Rows are points. The window is the flat piece filled in between its corners: a triangle in 3 columns, a solid with four corners in 4, and so on. A path goes straight from each point to the next, and from the last back to the first. After which points does the path pass through the window?

Window, 4 rows:
0:  27   8 -42  20
1:  22  -4   0  16
2: -86 -52 -14  10
3: -12  54 -38   7
Path:
(1): -30  21 -24  43
(2): -21   7 -31  -9
(3): -28 -17 -39 -21
(4): -34  -9 -32  35
(5):  15  13 -37  40
(6):  27   3 -45 -17
(7): -15 -21 -32 -30
(8): -23 -11 -16  54
(9):  7  0  3 69
(10):  25  -5 -10 -27
(11):   9  -6 -43 -18
(12):   4   6 -29  48
(13): -59 -41 -10  49
(14): -44 -52 -19 -37
(15):  25   4 -42  -3
(16):  19  10 -38  39
Through the window after points: 1, 5, 7, 9, 11, 15

Window:
0:  64 -20  25  10
1: -22  14  12   3
2:  16  -5 -22   6
3: -74 -37  -1 -12
Path:
(1): -24   8 -11 -47
(2): -25 -10 -13  35
(3): -64 -15  -4  27
(4): -47  -4  -1 -57
(5):  30  13   8 -29
(6): 22  5  3 29
(7): -70 -34  11   8
(8): -63 -29   5 -30
Through the window after points: none

Window, 6 rows:
0:   22   22  -55   -8 -111  -61
1:  -27  -41    2   10   71    2
2:   12   24  -24  -33   41  -24
3:   11  -13   37    8   19  -14
4:   -7   12   -1   47   20  -14
5:  -34   52  -12  -59  -36  -31
Path:
(1): 16 -2 25  1 -1 55
(2):  15  23 -21  -4   3  43
(3):  -5  21  -3   4  22 -62
(4): -25 -27   7  13  57 -44
(5):  -7 -24   0  -1  35  38
(6):  -2  14 -21 -11 -26  -2
(7): -15  11 -18  -8 -14 -65
(8):   4  -9  28   5  19 -40
Through the window after points: 4, 6, 8

Window (6 x 6):
0:  37 -28 -74  39   8   8
1: -33 -27 -17  44  13   5
2: -49  15  14 -34 -47   9
3: -12  42  23  21 -76  16
4:  -7 -68  45 -16  24  13
5:   5   4  38  20  34   6
Path:
(1): -14  -8   6  33  23  52
(2):   5 -20  19  38  11 -43
(3):  27 -26 -46  31   0 -21
(4):  22 -19 -58  34   4  30
(5):  -5  17  -3  28 -21  73
(6):   8   0  -4  17 -48 -49
(7): -19  11   0  38 -18 -31
(8): -20  23  -2  21  -6  47
Through the window after points: 3, 5

Window:
0:  15  55  17  -4 -23  38   9 -19
1: -80  18  42  14  -6  37 -66 -56
2: -12 -24  56  41  -9 -32   4 -26
3:  27 -33  -8 -16  63 -72  52  33
4:  10 -44 -35  41  38 -22  55  20
5:  79   8 -68   5   8 -52   3  26
6: -33 -31  25 -22 -46  34 -40 -32
7: -46  32   1  -8 -53 -14   3 -46
Path:
(1): -14  22   7  -2 -14   8  -7 -49
(2):  17 -16   9   7  28 -21   8 -41
(3): -17 -11  22  21   5 -28  13  52
(4):  -5  -3  24  24 -13 -24   9  18
(5):  18 -16  21  14   4 -23  18 -49
(6):  -11  -13    3   -3   -1   11   -8 -108
(7): -38  21  16  10 -38   4 -20  -2
(8): -41   1   8  27 -33   0  -3  54
(9):  25 -19  -6  17  10  18  11 -90
(10): -11  -5   2  -8 -18  -8  11 -77
(11): -49  31  19   8 -45 -18 -14  42
(12):  12  -8  -7  12  -7 -35  18  24
(13):  37 -22 -23   5  12 -27  30 -47
(14):  15 -20   4 -25   8   9  -5 -88
(15): -33 -15  21  -4 -22   8 -21   2
(16): -36  27  16  10 -29   6 -19   5
Through the window after points: 10, 14, 16

Window:
0:   -7   10  -42   25   15   42   10    7
1:   -1   -6  -17   48   34  -20   11   -7
2:   97    9   18  -38   23  -13   45    2
3:   -2   27  -18   41  -14   14   54    0
4:    1    3   12 -125   -5  -21   13  -31
5:   -8   40  -38  -30    6  -23  -13  -24
6:  -31   68   35   15   29   66  -32   11
7:   39  -15   -5   14  -85   17   28   -3
Path:
(1):  13  15 -12  25 -20  30  40 -48
(2):  27  19  -9 -23  13  10  14 -68
(3):  15  22 -16 -27   1 -14  13  20
(4):   7   9  -8 -36 -13 -17  19  42
(5):  15   4   0 -29   0   6  13 -40
(6):  34  10  -3  21   7  42  31 -59
(7): 25  6 -1  1 -1  7 28 47
(8):  50  16   0 -27   7 -23  32  60
(9):  71  11  11 -12  16  11  44 -49
(10):  41   8   7 -47  13   5  23 -59
(11):  29  11   8 -59   3 -17  22  15
(12):  14   0  -6 -10 -38   2  20  21
(13):  45   4 -11   1 -27  37  34 -74
(14):  33  -4  -9  17 -51  44  19 -76
(15):  20  -3 -10  -2 -50  -7  24  51
(16):   6  17  -8  13 -31  -3  29  48
Through the window after points: 2, 4, 8, 10, 12, 14, 16

Window (9 x 9):
0:   50   -4   31  -18    8   58   10  -30    8
1:  -12   37  -16    6  -18  -36   11   81  -13
2:  -21   82   10   -3   -8  -41   27  -33   13
3:  -41   54  -31  -25   37  -13   25  -27   28
4:  -21   19   13    6   19  -50   52   -3   22
5:   84   -9  -31  -57  -37  -13   11   17   -2
6:   71  -62   10  -48   28   18 -116  -23    2
7:   76   28  -35    4   24   -2    6  -39   18
8:   -1  -44  -31   34  -57   27   10  -29    4
Path:
(1):  -2  36  -6 -12   3 -21  25 -35 -50
(2):  -6  49   3   4 -20 -21  10 -12  54
(3):  37  -2   2 -23  -6   6 -41 -17  51
(4):  24  -5  -6 -19  28 -10 -25 -29 -50
(5):  19   0 -14 -28  19  -6 -15 -19 -14
(6):  23  15  -5 -28  -4   3 -30   3  82
(7):  14  32   1 -10 -10 -18  -5  21  52
(8):   1  34 -13 -29  31 -35  25  -6 -63
(9):  14  25 -12 -11  -9 -20  14  18 -21
(10):  13  28 -11  -5 -24 -18   5  32  45
(11):  6 36  1 -9  2 10 12 -7 61
(12):   5  -1 -14 -20  30 -11  22 -16 -70
Through the window after points: 1, 3, 5, 9, 11

Window, 9 rows:
0:  28   5   5 -47 -12  -9  53  58  21
1:   0  42  47 -45 -33 -22  40   2  11
2: -19 -57  38   4  10 -20  11 -37   5
3:  29  -7 -57  11  44 -18  15  -2 -18
4:  12 -17  24  48  24 -98 -19  35  -6
5:   3  -9  17  19  11  50  26  72  35
6:  23 -12 -75   3 -19 -23  16  -4 -26
7:  26 -54 -18 -37 -14  41 -53 -53  50
8: -38 -23  36  -4  22 -72 -60  45  21
Path:
(1):  29 -29   4  -5   5  -3 -14  12 -25
(2): -13 -27 -17  11  19 -32  12  11  33
(3): -10   3 -37   2   4 -25  44   6  73
(4):  16 -24  -6   9  -1 -12   0  20 -19
(5):  13 -22  24  12  27  10 -18  44 -48
(6):  -1  -3 -13  11 -13 -46  37   8  81
(7):  -7  15  -2   4  -2 -21  28   5  94
(8):   6 -24  33 -25 -18   6 -10  44 -44
(9):  29 -18  31 -18  18  28   0  61 -47
(10): -8 -3 -3  4 -7 -6 39 37 76
(11):  17   3 -22   1   3  -8  42  10  29
(12):  42 -17  23 -24  -8   5   6  25 -55
(13):  44 -16  23 -17  30  -7 -24  35 -45
(14): -12 -11 -13   3   8 -31  24  14  49
(15): -20 -13 -20  20  15 -77  24  26  59
(16):  32 -10  30   8   8 -46  -6  39 -22
Through the window after points: 3, 5, 9, 15

Window, 11 rows:
0: -22 -12  95  13  52 -33   6  28  17 -61  29
1:  -1  12 -90 -52  24 -33  10 -70   0 -20 -17
2: -19  10  31  53 -26 -34   4  12 -37  27   3
3:  42  53 -32  14  30  25  56 -50   1 -17   7
4:   5 -37   0 -33 -31 -19  36   2 -56   1   5
5:  62  78 -49  21  29 -34  36  -7 -32 -17  -9
6:   7  31 -59 -59 -40 115  -7   9  -4  -2  -3
7: -46 -35 -42 -49 113  24 -15   0   9  -2  10
8: -16   3 -59  52  10 -18  25  22  18  -5  19
9:  35  15   7  -7  46  36  -6  18  61   4  26
10: -36  38  -3  28 -39 -23  52  50  -2  43  10
Path:
(1):  -8  -4 -23  -6 -10  -5  34   4 -22  -1 -35
(2): -10  26 -26 -11  -4 -18  26  -6 -31   2  76
(3):  -4  27  -3  17   8  -3  24  19 -17  -2  52
(4):  14   0   4  24   4  -2  39  33   6   0 -52
(5):   2  -1  11  21  20 -10  36   6   3  -7 -55
(6): -13  20  11  10  18 -10  -3  -4 -16  -7  63
(7):  12  54 -38 -12  -7  25   5   2 -18  -4  55
(8):  19  25 -36  -8   2  22  30   6  -1  -1 -44
(9):  -5  17 -26  15  15   1  32  10   6  -1 -17
(10): -16  32 -34   2   5  -7  23  -8  -7  23 103
(11): -16  21 -12  -9   5  16  11   3  -2   0  73
(12):   3  12 -14   0   9  24  29   0  14  -3 -21
Through the window after points: 5, 7, 9

Window:
0:  41  -5   3 -10 -59 -35  25 -48  48   2   4
1:  10  60 -53  51  11  71 -19  -8   5 -58  -1
2:  74  33   4  34 -20 -69  -8   0 -47  10  -6
3: -68  -4  -6 -11 -42  40  -5  -7   4 -30  17
4: -38   7  47  53 -40 -83 -68  -9 -15 100   7
5:  11 -22 -77 -30  31 -12  20  69  14  38 -21
6: -23 -66  50  17 -27  62 -36 -47 -18  18  -4
7:  -3 -74 -48  26   7  29  19 -34 -16 -23 -15
8:  23 -24 -18  61 -58  -5   3  50  -4  19 -13
9: -24  -1  -4   5  45  18  63 -20   6   6  -5
10: -46 -33  41  -5  26  -5 -80  18  61 -54  15
Path:
(1):  -4 -11  -4   5  -6  -3 -13 -10   4   0  28
(2):  26 -45 -55  12  -4  13  15  12  -6  14  70
(3):  -22  -23  -20   11    5   -2    5    5    7   -6 -101
(4): -37 -35  10   9  -1   1 -35  -7  24 -29 -39
(5):  -6 -30  -3   7  11  24 -21   2  13 -19  73
(6): -31 -15  -1  -3  -9  17  -9 -11  -1   0  69
(7): -43   5  -6 -10 -17  19 -12 -20  13 -27 -33
(8): -11   8 -18  17  -3  18   2   1  20 -33 -74
(9):  17 -17 -32  15   6  36   1  11  -7  -3  50
(10):  15  -1 -12  29 -10  33  -4  -9  -3  -6  49
(11): -11  11 -16  23 -10  31 -22 -20   6 -26 -53
(12): -19 -25  27   0 -54 -20  14 -19 -15  28 -72
(13):   7 -53   6  22 -27   0 -18  -3  15  19  42
(14):   3 -29 -17  16  -4  53   8  -7  -4 -23  33
(15):  -7 -16  -9   1  -8  41  -6 -15   3 -32 -49
(16): -14  -1   0  10 -11  -5   0 -25   3  -8 -33
Through the window after points: 2, 4, 10

Window:
0: -54  -9  -6 -27  -4  30 -11  21 -86  18 -28   0
1: -47  30 -13  -1 -13 -79  26 -96  60  16  45 -52
2:  26 -17 -14   4  22  63  12   0 -59  59   2  26
3: -11 -25 -39 -14 -14  15 -10  60 -29  58  35 -13
4: -64 -15  39   7 -26 -17  -6 -49  71  42  14 -40
5: -25  18   9  39  23  -8 -24  42 -30   4 -29  32
6: -24  42  14 -12 -11  19 -70 -23 -12 -35  19  44
7: -19 -23 -13  -8  29 -28 -27 -66  51 -16  21 -83
8: -17   3  -9  -1  -9  78  39  74 -48 -12  -9  24
9: -10   0  -5  48 -47 -19 -31 -68   2  -8  24 -59
10:  52   4  18 -32 -32   8 -21  14 -45 -10 -38  32
11:  -5 -13 -73  -4 -19  51 -13  16 -23  27 -47  20
Path:
(1): -27 -51   5  14 -23 -28  -4 -22  29  -4  13   4
(2): -17  27   2 -21   6  15 -24 -31   6  25  -8 -53
(3):  -1  50  15 -15 -31  26 -11   7  -6  43 -21 -62
(4):  -4 -65 -37   2  -2  15  -2 -20 -41 -22  30  54
(5): -40 -49 -17   0 -15 -38 -31 -42 -18  12  -4  34
(6):   4  38   6   1  -2   7 -16  -3   6  18   0 -47
(7):  -6  45   5   4  -6  15 -33 -16  -4  25 -23 -25
(8): -21 -44 -10   9 -11   8   6 -15 -19 -23   2  22
(9): -25 -72 -33  29   5  -5  21 -35 -15  23  38  30
(10):  -1  53   9 -21  -3  14 -16 -18   3  30  -7 -47
(11):  -9  39   5 -13   3  15 -22   5 -21  20 -16 -18
(12): -25 -38 -26  21 -20 -27  12 -21   0  -2   4  29
Through the window after points: 1, 9, 11

Window:
0:  17 -18  25  15 -67   8  32  71 -16  31 -17  28
1:  34  18 -20 -47 -12 -39   0  27 -18  38  -2  -9
2: -80  19 -29 -28  48  75 -23 -26  60  -3  14  -3
3:  23  -7  46  27 -40 -51  -6   6 -18  40  18   3
4:  46  55  -9  43 -16   0  33   8 -20  29  -9  -9
5: -71  24 -43  -8   5  61 -50 -43  20   4 -61 -35
6:  25  52  53 -33 -55   0   6  13 -20  16   5  -4
7: -82  -1   7 -25  22  62   3 -10 -42  47  -7  17
8:  36 -31  54 -20  -7  -5  41   8 -33  -3 -23  16
9:  20  35   9   9 -66 -76  51  25 -39 -14   0  18
10: -39  -7 -50 -19 -16  78 -21 -45 -10   1  22 -21
11:  31  34  17   4  -6 -30 -29  51 -50 -26  15 -12
Path:
(1):  15  29  -5 -10   1  -8 -26   7 -11  27  -9  82
(2):  22  31   1  -4 -32  19 -31 -24 -19  10 -10  70
(3):  -7  23  36 -23 -36   6  24  37  -7  18   1 -39
(4): -27 -10  21   3 -14  -4  26  11  -3  26  -2 -74
(5):   7  26   2 -12  -8  10 -29  -9  -2   9   3  56
(6):  11   0  -5  -8  -8  45 -35  -8 -15  27 -12  69
(7): -29  -4  16 -14   5  29  10  -1 -17  27   1 -41
(8): -22   7  21   4 -27  13  26   4 -21  20   4 -41
Through the window after points: 2, 4, 8

Window, 14 rows:
0: -39 -19  22 -18  83  24 -26  -8  20 -22 -28  80 -40 -36
1:  13  42 -42  32  22 -24 -37 -28   6   0  -8  -6  13  -5
2: -63 -11 -22  -1 -30 -46  39 -27  24  13 -22   1  34  -5
3:  80 -17   5  48 -33  64  17  13 -23  51 -36  45 -19 -29
4:  39   9 -31   6  -2 -35  26  36 -21  -1 -40  -2 -44   0
5: -25  -7   9  -5  28  36  39 -31 -24 -31  -8 -36 -39 -52
6:  41  23  95 -46 -14 -30  30  -3 -55 -33 -14   2  46 -43
7: -20   8 -37 -41 -32   9 -19 -46  -1 -60 -22 -35 -27 -34
8:  57 -65 -35  -1   7 -37  35  15  -8  53  57  45  19   5
9:   6 -58  54 -31  32   7  22 -41  13  -5 -48  22   6 -25
10:  26 -21  42  61  19 -29 -19  37  21  -9   9  15 -15 -23
11:  32   5 -29   4  10  19 -22  24 -68 -18   0 -25  56 -16
12:  44  11 -15   0  55 -31   6  39  45 -16   8  68  69   7
13:  52 -20   3 -63  -2  10 -12  14   7  50  33 -18  25 -19
Path:
(1):  -3 -30  40 -18  14  19   6 -27  -8   8  27  19 -13  64
(2):  20 -17  22   1  12  -2  -4   7   8   3   3  11   0   3
(3):   42  -25   11   12   27  -35    2   22   13    6  -15   14   24 -108
(4):   6 -19  -4  -2  15  -1  15 -12   2  -6 -23   1  -7 -77
(5):  -6  -5  20  -6  17  28  30 -17 -30 -17  11 -17 -18  26
(6):  13 -17  -1  -1   5  41   1 -16   1  -9  25  15 -26  66
(7):  18 -26 -51   0  33 -30  -9  16  10  31 -21  22  14 -77
(8):  28 -27 -12  -9  19 -20  15   1   4   7 -22  19  23 -57
Through the window after points: 2, 4, 8

Window:
0:   70   60   -9   32  -72  -32   35   21    5   18  -37  -11   16   -8
1:  -42  -37  -17   53  -15   -7  -47   11   -5   31   10   28   19    2
2:    2  -43   79   27  -30  -30   24  -25   17   26    1   -2   12   12
3:   16    2   56   22   48    1    3   20   51  -42   48   33   26    0
4:  -18  -28  -21   49   67   21    4  -31   53   28   21   52  -51   24
5:  -36  -39   48   15    9   92    1   -2   14  -37  -10  -25   -3   33
6:  -34  -46   -4    0   -3  -24    8   65   29  -19    5    8    3   -5
7:  -33  -10    6   20   47   37  -12    1   39   22  -16  -50   15   15
8:   18   13  -18   36   37  -20  135   40  -57   27   36   10   21   10
9:  -52  -55  -12   15   13  -35  -10  -19   23  -53   -1   21   33    4
10:   83  -72   20  -56   51   44  -12  -33 -129  -31    6  -73  -92    5
11:  -38  -39   55   48   36  -20    2   21   -8  -48  -14   -4  -10    8
12:   51  -45   -2   58  -30  -47   20   15   -7  -36   42  -26   -4   -8
13:  -48   74  -22  -19  -33  -45  -16   16   29  -37   30  -32  -15    2
Path:
(1):  -6 -21  -3  16  -4  -7  16  11   5  -7  14 -10  -5 -23
(2):   7 -29   3   8  32  21  20  -6 -13 -13  13  -6 -42 -43
(3):  18 -29   1  14  32 -15  -1 -13 -30   2  11  -8  -9 103
(4):   7 -15   7  -5  -4 -19 -33  24   8 -25   1   3  -1 106
(5): -33 -15  43  34   5  27  -3 -13  37 -27  11 -16  -2 -67
(6): -33 -34  12  41  35  25   9 -11  27 -13   6  11 -14 -49
(7):   6 -12   5  15  18 -40   0  19  -2  -6   5 -11   8 105
(8): -16  -4   6   2   3 -35   0  13   7 -20  21  -6  20  84
(9): -19 -18  -3  26  -5 -16   7   0  11 -17  -1   5   5 -29
(10):   3   2  19  27  -9  15  20   3   8 -10   0  -6   2 -31
(11):  37 -14   8  22  -7 -23   1  27  15 -17  -1 -17  10  82
(12):  25  -1  21  18   9 -25  20  39  -5  -6  11  -8  -5  80
(13):  -3 -14  22  33  -3   7  23   5   1   3   1 -17  -6 -34
(14):  -7 -21  -2  17   4   5  31  -3  -3  -4   8 -15 -19 -39
(15):   2 -28   6  15  -7 -36 -17  32 -14   0   1  -2   2  83
(16):   7 -30  -6  11   3  -8  -3  23   5  -2  14 -10   7  40
Through the window after points: 2, 6, 8, 10

Window, 14 rows:
0:  19 -40  29  18  36  13 -21  74   2  20   9 -16  19  -1
1: -11  -1 -11  24 -13   7 -25  73  13 -53  43  -9 -40  20
2:  -2   6 -18  62  55 -22  29  35 -38 -20 -50  21  24  -4
3:  -8 -24  80  24  65  -8   9 -40  28 -19 -15 -22 -57 -12
4:   1 -26  -4  -6   5  -7 -17 -12  13 -52 -78 -24   9 -23
5: -37 -39 -78  33  26 -74  58 -20  10  11  -9 -32 -42  30
6:  15   8 -12  -8  12  44  13 -45 -54 -16  11  -5 -25  85
7: -65  18 -17  10  57 -31 -51   6 -87  11  -4 -35 -80 -39
8:   6  19  25 -14  95 -17  30   0 -64  -8  46 -37 -30  30
9: -27   7 -23 -22  29  31   3  59  -9  -7  -4  21 -14   1
10: -35 -12 -44  20  29  -6  23 -30 -44 -32  47   9  -1  19
11:  30  56 -10 -26   0  -5   0 -39  13  34 -11  17  43   3
12: -17 -25  79   7 -45   5  -6  41 -15 -64 -35  18   6 -14
13: -31  24  36   5  12  41 -35  71   6  -2 -30 -30  45  -1
Path:
(1): -24  -5   1  -2  40 -23  -2   2 -14 -13 -20   5  -7  25
(2): -49 -15  15  -4  21 -45 -43 -23 -17  -8  -5  26  -4  34
(3):  23  25  16   6  40  69  17  67 -25 -29   1 -29 -14 -24
(4):  34  -6 -13   2  -9  50  43  30  -5 -12   8 -58 -16  12
(5): -37  -4   5  14  45 -37 -15 -18 -11 -14 -13  36   9  32
(6): -28 -14   5  14  38 -15  -5  20 -20 -21  -4   4 -23  31
(7):  -8  -3 -15  11   8  11  33  12 -26 -24   4 -51  -6 -31
(8):  -4  15  -8  30  12  10  20   8 -32 -31   0  -8 -16  -6
Through the window after points: none

Window (14 x 14):
0: -27  25  -2   9 -35 -69  25 -58  59  -5 -44  -9   7 -30
1: -54  -2  17  16  44   0   9   3 -37 -13  45   6   7  -5
2:  33  35   1  51 -42  17 -10 -52  17  23 -48 -19  71  14
3: -10  -2  28  49   7  59  40 -57   6 -18 -16  15  62 -45
4:  -1  23   6 -10   7 -14  43   5  20 -16  15  40 -28 -11
5: -54 -21   8  25 -45  54 -21 -20   7 -62  35 -43 -41 -11
6:  18   3  40 -34  77   6 -33 -32 -29  19 -15 -32  11  -4
7: -18 -49  18   9 -36  -3 -14 -12 -23  -9   4  51 -34  24
8:   1  -4 -29 -23  47 -13 -58 -25   1  37  -9  -5  16 -31
9:  35  11 -36 -38 -53 -42  41  12  21 -21  -2 -32  69 -34
10:  15 -50  -4   7  14  42  19 -13 -27  43 -31   7   1  55
11: -22 -10   1 -52  55  28 -53 -34  -1 -11 -48 -22  19  44
12:  51 -17 -59  -7 -27  11  -6 -25 -84   3  -4   8 -22  20
13:  32  -3 -16 -31  59 -47  30  59 -21  -3 -45  16  20 -28
Path:
(1): -11  21   0 -13 -31  33  11  -1 -60  13 -52  -2  43 -46
(2):  -4  31  25 -38   9  17  -5 -10 -22  19 -26 -10  26 -17
(3):   4 -45 -29  19  27  -1   0 -33  11 -36  -9  -3  20  14
(4):  34 -29 -31  46  24 -30 -22 -33 -30 -23  30  -1  -7  22
(5):   9  13 -27 -54 -46  45  19  -8 -61  26 -43   7   1  -7
(6):  -7  33   4 -37 -22   2   0   1  -2  -4 -22   3  13 -42
(7):  22 -56 -41  22  -5 -26  16 -40  18 -30   7 -50  42  49
(8):   7 -48   2  20  44 -18 -15 -39  41 -15  20   4 -13  52
Through the window after points: 2, 4, 6

Window:
0:   5  26  18 -64 -28  10  22  -3 -29  16 -42  26 -22 -11
1: -22 -27  11 -17 -61 -26  -4  29 -46 -12  10   9 -30  16
2:  29 -12   0  22  17  27  33 -34  18   9 -16 -38  11 -29
3:  23 -10 -18 -44 -11  12  84  16  27 -42 -44  58  -3 -31
4:  53  -5 -22  70   0  83 -21 -26 -11 -18 -62  59  59 -24
5: -37 -24 -29 -59  22  12 -31  21 -34 -32 -39  16  33  46
6: -39  -3 -32  34  44  17  42  -3  21  73  17   3 -22 -35
7:  20  30 -47 -70   3 -34  95  56 -86 -61 -34  -3  69 -15
8:  45  12 -56 -44   9   7  15  24  49  84  27 -20  -1   9
9: -43  11 -61  53 -13 -56  35 -41  58  36  34 -38  25 -96
10: -11  53   4  12  -4  11  17 -44   5 -58  25  33 -10  10
11:  76  31  -8 -17 -21 -21  -6   5 -27 -40 -37  26 -73 -19
12:  17 -41   8 -24  -3 -29 -12 -51 -33   2  11  40   3   0
13:  16  26  10 -19  51   8  23  58  63  50 -28  28  24  22
Path:
(1):   1   9 -39 -25   5   3   8  13  27  23  26 -10  11 -50
(2):  10  -6   4 -14  14   6 -17  19 -20  -3  -6   7  18 -12
(3):  -3  16 -40   0  -1  -2  24 -18   9   4 -25  20   8  12
(4):  -4  -1 -24 -30   2  -6  13   0 -17  -3 -35   9  11  28
(5):  -3 -28   6 -33  26  52 -20  13   2 -30   5  18  20 -53
(6):  -6  10  31 -44  -3  39  -2  23  12 -16   1  33  -4 -49
(7):   9  12 -36   4  -5 -22  37 -28  -6  26 -29  -8   6   2
(8):   0 -13 -21 -15  -4  -6   7  -7  -7   5 -33  18  11  21
(9):  17  17  -1 -67  26  41 -11  12 -25 -21  37  18   9 -45
(10):  44  22   5 -43  32  43   8  31  13  11  11  -2 -20 -61
(11):   4  19 -33   2  -4 -23  27 -35   1  -5 -42  36  13  32
(12): -10   5 -34  32 -31 -26  35 -42   0   1 -50   5 -23  38
(13):  22  12   8 -40   2  30   0  24 -10   3   9  28  15 -33
(14):   5   1  16 -38  -9  10 -17  30  41 -10  64   4  15 -69
(15):  -1  14 -55  40   2 -17  53 -36  -5  22 -59  11  13  -3
(16):  30   3 -32  34  -9 -39  63 -37  22  50 -36  -4   6  34
Through the window after points: 4, 6, 8, 12, 14, 16

Window (14 x 14):
0:  36 -32   7 -89  55 -49 -18  22  47  12   7 -38  11  49
1:  15  15  20 -23  -1   3  22 -27  10 -11  70  22 -28 -11
2: -55  28  47  32  -2  43  49  24  53  10  50   3 -26  36
3:  26   3  15  -6  26  -1  35 -21  17  16 -50 -52  -7 -83
4:  36  38 -18 -14   9  -9  12  23  22 -48  -6  56  22 -22
5:  34  -2   6  -9 -48 -80  10 -44 -25  49 -57 -19 -30  65
6:   3  54  29 -47   3  -2  39  17 -64   4 -60 -28 -25  12
7:  30  20 -41  12  -8  44 -22  47 -34 -62  36 -48 -11  50
8: -53  40 -26 -34 -20  -1  35  -8  57 -11 -56 -31 -21 -17
9:   9 -37  51  29   1  32  17 -20 -48 -18 -47  12  -7  -3
10:  23  26 -66  -5  24  -4  10 -47 -15   8 -20  -1  30 -44
11: -15 -29  65   6  24 -35 -34  50  23  -5   7  54 -51 -38
12:   4   8 -18  11  10 -31  52  -5 -31 -28  40 -17  11 -40
13: -16  45  34  24 -57 -70 -46 -41   0  -9  28   0  -9 -16
Path:
(1):  -1  23 -22 -17 -26   0  12  -1 -20  18  -6 -12  16 -37
(2):  37  -3  13  11  58 -26  27 -18  11 -42  -5 -30 -28  11
(3):  27  27  31  17  50 -23  26 -30  27 -39 -18  -3 -29  15
(4): -19 -10   3 -16 -58   3   0  38 -16  30   5  27   5  -6
(5):  11   3  -5  -9 -24 -18  14   4  -8 -13  10   0   6 -30
(6):  -8  48  11  28  45 -48  19 -44 -10 -12  17 -12 -20   7
(7):   4  14   5   7  67 -57 -11  -8 -24 -27  21 -16 -59  16
(8):  24   0  17  -9 -13  -1  15  12   5   0   0  15  16 -26
Through the window after points: 1, 3, 5
